Each row of a before or after table is a point. The points were changed in one or more steps. Then noise was added and the rows were shuffled. The steps act on how far a point lies along the listed directions, d1 being the first. Name the steps. A step turns or swaps two directions, mirrors them in a line or flattens them onto one, adds a multiple of one to another, or multiplies one. Angles are multiples of 10 degrees, from the lower direction toward the higher: turns from -170 to 170, lines from 10 to 170 but not 90. Use the fewest steps. Two steps may share a direction if one is a turn and the other turns, adds or multiplies; they go together, in the order done. Otherwise the lowest direction goes first.

Directions:
(1): [13 51 45]
(2): [ 33  36 -50]
(3): [-60  31 -17]
Before (14 x 3):
[[  2  31  27]
 [  0  25  33]
 [ -2  19  33]
 [-14  22  46]
 [ -6  36  -9]
 [-19  28  21]
 [-17   5  42]
 [ 28  49  14]
 [-33  40  32]
 [  9  26 -52]
 [ 45  -5 -25]
 [ 24  36 -74]
 [  8 -10 -62]
 [ -3   6 -67]]
After (14 x 3):
[[ 29  56  21]
 [ 47 -77  17]
 [ 35 -53   6]
 [-14 -49  22]
 [ 39  20  28]
 [ 10  69  47]
 [  8 -97 -36]
 [ 34 -87 -32]
 [ 38  85  23]
 [ 19  63  51]
 [ 33  58  83]
 [  9  84  32]
 [  6  65  35]
 [ -5  61  11]]
Steps: multiply d1 by 2; turn d2 and d3 by -120 degrees

Directions:
(1): [-19 -53  10  34 -37  41  64 -36]
(2): [-48 -20   4  -4  54  53   6  67]
(3): [-25  -3 -49 -11  66 -41  44 -43]
(4): [ 17  52 -76  12 -12  63   2  -7]
Before:
[[  13    9  -21    9  -29   28   -7    7]
 [ -21  -62   24   15  -29  100    2   41]
 [  31   50    3   -7    4   40  -51   83]
 [  -3  -31   98  -24  -37   14  -60   58]
 [ -23  -27    1   29  -23   22   31  -10]
 [ -50  -35   11  -12   80   27   33   56]
 [  -6  -30   -7   65 -106   88   74  -53]
 [ -41   -8  -52    5   46   11   49   31]
 [ -53    6  -34   12   19   82   30   31]]
After:
[[ 11 -19  66 -28 -32 -38 -39 -11]
 [-68   4 -37   9  47  98  25  71]
 [-34 -58   2   6   7  81   6  32]
 [-45 -11 -34   8  37  42  34  55]
 [-24 -15 -21  38 -42  92  61  -4]
 [-25 -23  21 -16  53  17  26  42]
 [ -3  38 -17  -3  37  47 -20  83]
 [ -5   0 -33   7   2  42   1  24]
 [-26 -23   2  28 -15  14  15  -8]]
Steps: multiply d1 by 0.7; add 1 times d4 to d2; multiply d3 by 0.4

Directions:
(1): [-31 -42 -23 -19 -10 -32 -17  44  -6  67  51  34  83 -23]
(2): [ 87  30  11  22   9 -65  14  30  57 -26 -32  21  51 -17]
Before (9 x 14):
[[ -39   21    8    9   -4   31   20  -32  -33  -13  -34  -40  -77    7]
 [  59    1    9   19    2  -55   -7   19   32    4   11    7   32   -5]
 [  40   44   28   14   -3  -20   10   11   26  -71  -64   -9  -23    4]
 [  27   17    1   16   -3  -40    3   21   18    4  -27   36   28    7]
 [  22   12   16   16   -4  -27    4   14   16  -29  -27    2   22    5]
 [ -36    8   -7  -24   12   95   16  -74  -30  -39  -16  -35 -121   30]
 [  93   19    4   30   22  -26   33  -15   45  -64  -46    1  -32   10]
 [  -4  -17  -24   -6  -19    1   19   -3  -12   27   20    6   41    4]
 [  29   -5    0   -4    2  -37   -5   18   25   34   23   32   64  -18]]
After, 9 rows:
[[-50 -13 -10  -2 -12   7 -14   7 -30  33   7  29   0  18]
 [  0   1 -11   1 -14  27  26 -35 -19  -7  -4 -21 -18  24]
 [-36 -37  -6  -5 -10  10 -23  -7 -31  42  55 -11  -8  10]
 [-11 -69 -40 -12   2 -36  -1  39   1  60  51  43  70 -16]
 [116  37  -2   5  24 -68  30  24  82 -35 -35  36  54 -24]
 [ 45  35   6  21   0 -66  27  28  29  -5 -42   5  33 -25]
 [-30 -21  -3 -16 -21 -37 -18  63  -6  27  18  30  71 -20]
 [-38 -21  -1  -5 -17  -3 -12  19 -17  15  11   4  31   7]
 [-49 -14   2 -16  -3  48 -10 -37 -34  25  30  -9 -34  10]]
Steps: turn d1 and d2 by -130 degrees
